Every row gives one point. The window is the flat piece filled in between its corners: a triangle in 3 columns, a solid with four corners in 4, and so on. A path goes straight from each point to the next, and from the last back to the first. List the points from which the path goes on through the window.

Window (4 x 4)
[[-0.54  0.09  0.08  0.61]
 [ 0.27  0.13  0.22 -0.66]
 [ 0.63 -0.40  0.00 -0.35]
 [-0.33 -0.53 -0.22  0.17]]
Path:
(1): [ 0.55 -0.04 -0.19 -0.55]
(2): [-0.03  0.08 -0.26  0.21]
(3): [-0.41 -0.22  0.51  0.18]
(4): [-0.43 -0.45  0.21  0.35]
(5): [-0.26  0.01 -0.16  0.20]
(6): [ 0.03  0.17 -0.04 -0.28]
(7): [-0.10 -0.13  0.38  0.01]
(8): [ 0.13  0.01  0.72 -0.38]
Through the window after points: 2, 4, 6

Window (6 x 6)
[[ 0.07 -0.16 -0.06 -0.04 -0.55 -0.27]
 [-1.29 -0.25  0.30  0.24  0.66 -0.40]
 [-0.06 -0.15 -0.40  0.21 -0.02  0.25]
 [ 0.54 -0.30  0.43 -0.22 -0.25 -0.40]
 [-0.07 -0.02  0.06 -0.40 -0.06 -0.20]
 [-0.19  0.13  0.34  0.07 -0.13 -0.03]]
Path:
(1): [-0.14  0.03 -0.18  0.32  0.07 -0.41]
(2): [-0.45 -0.05  0.03  0.01  0.24 -0.35]
(3): [-0.92 -0.62  0.34  0.23 -0.11  0.16]
(4): [-0.50 -0.57  0.07  0.09 -0.03  0.11]
(5): [ 0.25  0.54  0.36 -0.52 -0.24 -0.97]
(6): [-0.37  0.05 -0.25  0.32  0.16 -0.28]
(7): [-0.45 -0.37  0.14 -0.01  0.13  0.25]
(8): [-0.77 -0.29  0.22  0.03  0.25 -0.14]
(9): [-0.65  0.04  0.11  0.28  0.44 -0.43]
(10): [ 0.35 -0.12  0.17  0.06 -0.10 -0.62]
(11): [ 0.05 -0.28  0.39 -0.47 -0.17  0.00]
(12): [-0.13 -0.25  0.25 -0.25 -0.57  0.31]
(13): [-0.13  0.03 -0.05 -0.13  0.21 -0.63]
(14): [-0.20  0.11 -0.06  0.06  0.17 -0.28]
(15): [-0.43 -0.55  0.16  0.11  0.02  0.10]
(16): [-0.33 -0.28  0.31  0.02  0.06  0.02]
Through the window after points: 2, 6, 8, 10, 12, 14

Window (6 x 6)
[[-0.10  0.19 -0.20  0.52 -0.17  0.45]
 [ 0.02  0.53  0.23 -0.03 -0.15  0.16]
 [ 0.03  0.05 -0.13 -0.16 -0.23 -0.24]
 [-0.12  0.27  0.18  0.38 -0.35 -0.33]
 [-0.21 -0.84  0.61 -0.33 -0.04 -0.81]
 [ 0.44  0.36  0.15  0.24 -0.32  0.08]]
Path:
(1): [ 0.52  0.68  0.49  0.52  0.26 -0.09]
(2): [ 0.21  0.27  0.24  0.38  0.08 -0.27]
(3): [-0.20  0.18  0.12  0.08 -0.53 -0.06]
(4): [-0.04  0.24  0.19  0.46 -0.52  0.54]
(5): [-0.05  0.26  0.03  0.06  0.00 -0.18]
(6): [ 0.19  0.01  0.37  0.11  0.04 -0.56]
(7): [-0.14 -0.30  0.18 -0.15 -0.32 -0.27]
(8): [ 0.12  0.39 -0.07  0.06 -0.61 -0.02]
(9): [-0.03  0.33  0.34  0.66  0.40  0.03]
(10): [ 0.59 -0.47  0.23  0.08  0.39 -0.27]
(11): [-0.22  0.40  0.02 -0.03 -0.58  0.03]
(12): [-0.62 -0.44  0.03 -0.29 -0.67 -0.38]
Through the window after points: 2, 4, 6, 12
